Each row is a point. Each copy is the shape, with its points in the same order, turned, moved and blurred by noise. Say if it was mirrored as well.

Shape, 9 rows:
[[-14   6  10]
 [  4  22  31]
 [ 35   2  11]
 [  4   6 -21]
 [ 19   6  46]
 [ 31 -23 -33]
 [ 21 -14 -14]
 [-85 -22  -8]
 [ 42  26  22]]
Copy 1:
[[  8  -7   3]
 [ 25   5  25]
 [ 14  38  -2]
 [-22   9  -2]
 [ 43  20  14]
 [-24  36 -33]
 [ -9  24 -17]
 [ -2 -80 -28]
 [ 15  46  25]]
Copy 1 is: only turned
Copy 2:
[[-29   5  17]
 [ -2  20  13]
 [ 13 -12 -14]
 [ -4 -39  17]
 [  1  25 -11]
 [-11 -65 -20]
 [ -9 -39 -11]
 [-95 -15  58]
 [ 29   4 -11]]
Copy 2 is: mirrored

Shape (9 x 6):
[[ -3  65 -21  67  61 -35]
 [  4  42 -26  37  40  32]
 [-41 -11  46   6  71   5]
 [  3  39  48  14  23  38]
 [ 56  23 -53  28  36  29]
 [ 31 -27  43 -34  10 -20]
 [  2 -12 -15 -35   4 -18]
 [ 11  15 -52   1 -11  46]
 [-11  -2 -39  45  -9  -7]]
Copy 1 (9 x 6):
[[  2  36 -44  75  72   0]
 [-32  -3 -22  63  10  15]
 [  5 -19  20   3  58  73]
 [-41  29   4   1   1  44]
 [ -5  -1 -32  87 -35   4]
 [ 55  15  31 -14 -20  36]
 [ 33 -16  39   8   2 -14]
 [-31 -30 -15  36 -30 -28]
 [  8 -12 -45  21  21 -30]]
Copy 1 is: mirrored
Copy 2:
[[-10 -95  64  59   5   8]
 [ 33 -34  66  38  25 -10]
 [-52  19  41  48  50  29]
 [ 22  17  53  38  -3  42]
 [ 68 -58  38  10  47  -8]
 [-11   9 -23 -21  23  50]
 [ -9  -9 -15 -16  18 -13]
 [ 51  -8  38 -15  19 -42]
 [ -5 -45  61 -30  15 -24]]
Copy 2 is: mirrored

Shape:
[[ 11 -60  65 -38  -7  19  -6  16]
 [-58  12 -47 -35  22 -40  17 -46]
 [-32 -18 -32 -29 -35  52  40  17]
 [-34 -69 -46 -38   2 -22  20 -66]
 [ 11 -36   5   5  58  37 -38 -67]
 [ 19  -9  23  24  14  22  52  32]
 [ 27   9 -20  28 -34  23 -40  28]
 [ 35  32  43  40  -8  56  -6  11]
 [ 12 -52  46 -29  29 -27  45 -68]
 [ 34  36 -41 -35 -49  29 -25  -4]
 [-17 -29 -44 -33  51 -12   6   1]
 [-25  36 -27  41  19  13 -19 -39]]
Copy 1, 12 rows:
[[-81 -36  24 -17   2 -36 -42 -29]
 [ 24  50 -19  37 -42 -43  17 -15]
 [-48 -23   4  32 -44   5  47   8]
 [-31  41  30  64 -67 -71   6 -15]
 [-29  11  55  55  55 -89  21 -27]
 [  0 -52  54 -18  -6   6  24 -32]
 [-10 -23  46  29  38  17  -4  55]
 [-22 -36  55  -1  72  33  11 -14]
 [-36  35  48  -4 -29 -55 -18 -83]
 [-48  44  17  11  13  26  24  60]
 [  9   1   2  13 -32 -78  27   4]
 [ 37  19  14  64  39 -14  26  -7]]
Copy 1 is: mirrored
Copy 2 (12 x 8):
[[-33 -14  38 -46 -76  27 -10  36]
 [ 48  78 -13   2 -20 -38  -9 -24]
 [ 21 -23  10 -44 -22  16   6 -65]
 [ -3  54  16  45 -57 -14   1 -51]
 [-37  60 -19  24 -22  66  28  28]
 [-40 -30   4 -50  16  -8   9  13]
 [ 32 -49 -29  -5   1  48 -27  25]
 [  1 -45 -29 -53  16  45  33  53]
 [-46  49  43   7 -45 -32  38  34]
 [ 78 -22  24  -8   9  54 -10   9]
 [-10  55  -1 -10  -5   6 -46 -21]
 [ 33  27 -71  -2  14  21  18  12]]
Copy 2 is: only turned
Copy 3, 12 rows:
[[ 51 -26  -1 -13 -19 -14 -60  35]
 [-69  -5 -88  19  27  14  -8 -46]
 [ -4  18  13  -5  62  40 -56 -22]
 [-28   9 -95 -17  30  51 -36  12]
 [ 37 -43 -70 -28  57 -23  14  45]
 [ 39  23  30 -38   3  -6   5 -24]
 [  4 -10  51  28  57  16  17  47]
 [ 26 -20  55 -36  31 -41  26  24]
 [  3   3 -77 -52 -39  -9 -29  21]
 [-42  22  29  31  72 -22 -21  40]
 [ 23   8 -68  31  34  10 -16 -20]
 [-27 -22 -20 -25  59   4  48   3]]
Copy 3 is: mirrored

Shape (14 x 11):
[[-15  15  19   4  24   2  10   8  13  20  13]
 [  0 -22 -67  -6   6 -21  11  -9 -38  12 -67]
 [  6 -29 -10   3  -6  -1  21  12  10  17   2]
 [-16 -14  13  14  29  16  22 -17  17  -4 -27]
 [ -1  -6  14   5  47   8  23  12  14  -4 -15]
 [-50 -19  19  -8 -16  13  20  -1 -18  17   8]
 [ -1  -5  10  -4 -14   3  26 -18 -10  19  18]
 [  4 -19 -33   3  11  14 -12   9   7   1 -15]
 [ 15 -21  16   5  -8 -14 -25  13   5  15 -29]
 [-21 -24 -64   6  -3 -34  17   7  -2 -95  16]
 [  6  16  15  -6 -23  17  22  25  16   9   1]
 [ 10  -9  16  13 -18  21  -7  19 -32  -1   6]
 [ 15 -22 -11 -32  -7  -3  10  20  -7  -2  -1]
 [-26 -20  -4 -52 -19   0  12 -46   8  11   7]]
Copy 1:
[[-21  17   2  -1   8   9  -6 -17   2 -46  16]
 [-57  -5   4  24 -25  15 -44  28 -33  32 -54]
 [-10 -14   9 -15 -11  -1 -18  25  -7 -26  -1]
 [-16  16 -20 -26  25  -7 -35  -9  -5  -7  -2]
 [-37  30  -9 -27   9  -8 -17  -7 -16 -19  16]
 [  7 -18  33   5  45  17 -18   0 -15 -32  -4]
 [ 19   4  17   1   1   8  -6   3  -8 -30 -12]
 [-43  -3   9   1  -6 -14 -13  22  14   1  -8]
 [-27  -3  11 -20 -10  39 -17  19  28   2   4]
 [-11 -25 -13  54  -5 -54 -12  36 -40  54  50]
 [ -6   5 -12   2  18  18  16  30   8 -43   4]
 [-10 -10  26  -9   9  16  33   8   8   3  -9]
 [-19  13  27   2 -12   8  -2  46 -11 -11   9]
 [ 27  23  31  31  15   0 -54  26   1 -22 -14]]
Copy 1 is: mirrored
Copy 2:
[[  8  -9 -16   0  -4  30  15 -25   2 -17   4]
 [ 15   2 -11  51 -42 -42   2  49   3   7 -58]
 [ 32   1 -20   6  20  -4  26   8  -7   0 -19]
 [ 33  17 -15  21  -6  19   2   3  37 -16   3]
 [ 14  21 -18  14  -5  37  21 -10  29 -10 -18]
 [ 34 -15  -2  14  -3  12   6   8 -14  26  36]
 [ 18  -8  -6  17  17 -16  17 -20  -7   6  14]
 [ 10  24 -19  -2  -2  -3   1  26  -6 -13 -29]
 [ 22 -10  30  -8  13   2   5  16   6 -16 -34]
 [-47  16 -59   7  19 -22  42  85  37  21   4]
 [ 20 -15 -21 -23  20   5  -1 -25   6  20 -13]
 [ -1   4  12   8  36   9 -14   1 -14  19 -11]
 [  9  13  -2  -9   5 -13  32   7  -3  26 -25]
 [ 30   7   4  -7 -25 -46  29   0   1   8  39]]
Copy 2 is: only turned
Copy 3, 14 rows:
[[ -6  27  -9  -4   0  15   3 -14   2  13 -40]
 [-54 -29   6  19  53 -30  31  34 -11 -38 -19]
 [ -1   3 -13  29  15   2  -6   2 -33   6 -26]
 [ -2 -12  17  17  12  16  15  -8   9  12 -65]
 [ -5   2   1   5  17   3 -16   0  12   6 -67]
 [ -7  21   8   5 -26  33  30  15 -36   5 -46]
 [ -5  15  12  22 -16  -5  12  -6 -26  16 -24]
 [  6 -21 -20  24  20   2  10   7   2 -28 -24]
 [-13   5 -15  43  18  27  -2  25  12   3  -6]
 [ 20 -80 -29 -44   5 -46  18  49 -27  34 -19]
 [ 14  20  20   1  -2  22 -20  -5 -30   6 -10]
 [ 23  24   8  25 -13   3   5  36  -7  -6 -11]
 [-16 -12 -10  23  -5  -3 -21  21 -25 -10 -15]
 [-42 -28  11  22 -45  14  23 -16 -33   0 -23]]
Copy 3 is: mirrored
Copy 4, 14 rows:
[[  7  37  12 -20   2  23 -24   2 -12   7  -4]
 [ 46  -7 -17   5 -27 -77  16  32  -2  19  33]
 [ 15   6   7  23   9  -8 -37   6 -15  18  18]
 [  7  16  19  -2  22 -19  -5  15  -2  12 -30]
 [ 12  36  12  -1  -2  -7 -28  13   6   6 -32]
 [ 16  17  18  -3  35  23  -2   9  10  39  32]
 [ -5  23  22  14  10  13  -8   4 -15  10  33]
 [  7 -17 -16  -5 -12 -24 -24   6  -1  17   0]
 [ 26  -5 -29  16   8   9 -12   9 -11 -24   3]
 [-21  29 -34  25   4 -81 -19 -60  49  49  20]
 [ 16   4  30  14 -12  24 -20 -22  -5   2   9]
 [ -4  -6   3   8   0  21 -17   6  28 -17  28]
 [ 17   7 -10  37 -21   0 -22   2   4  23  20]
 [ -4  15  -3  27  12  13  32   2 -30  59  20]]
Copy 4 is: only turned
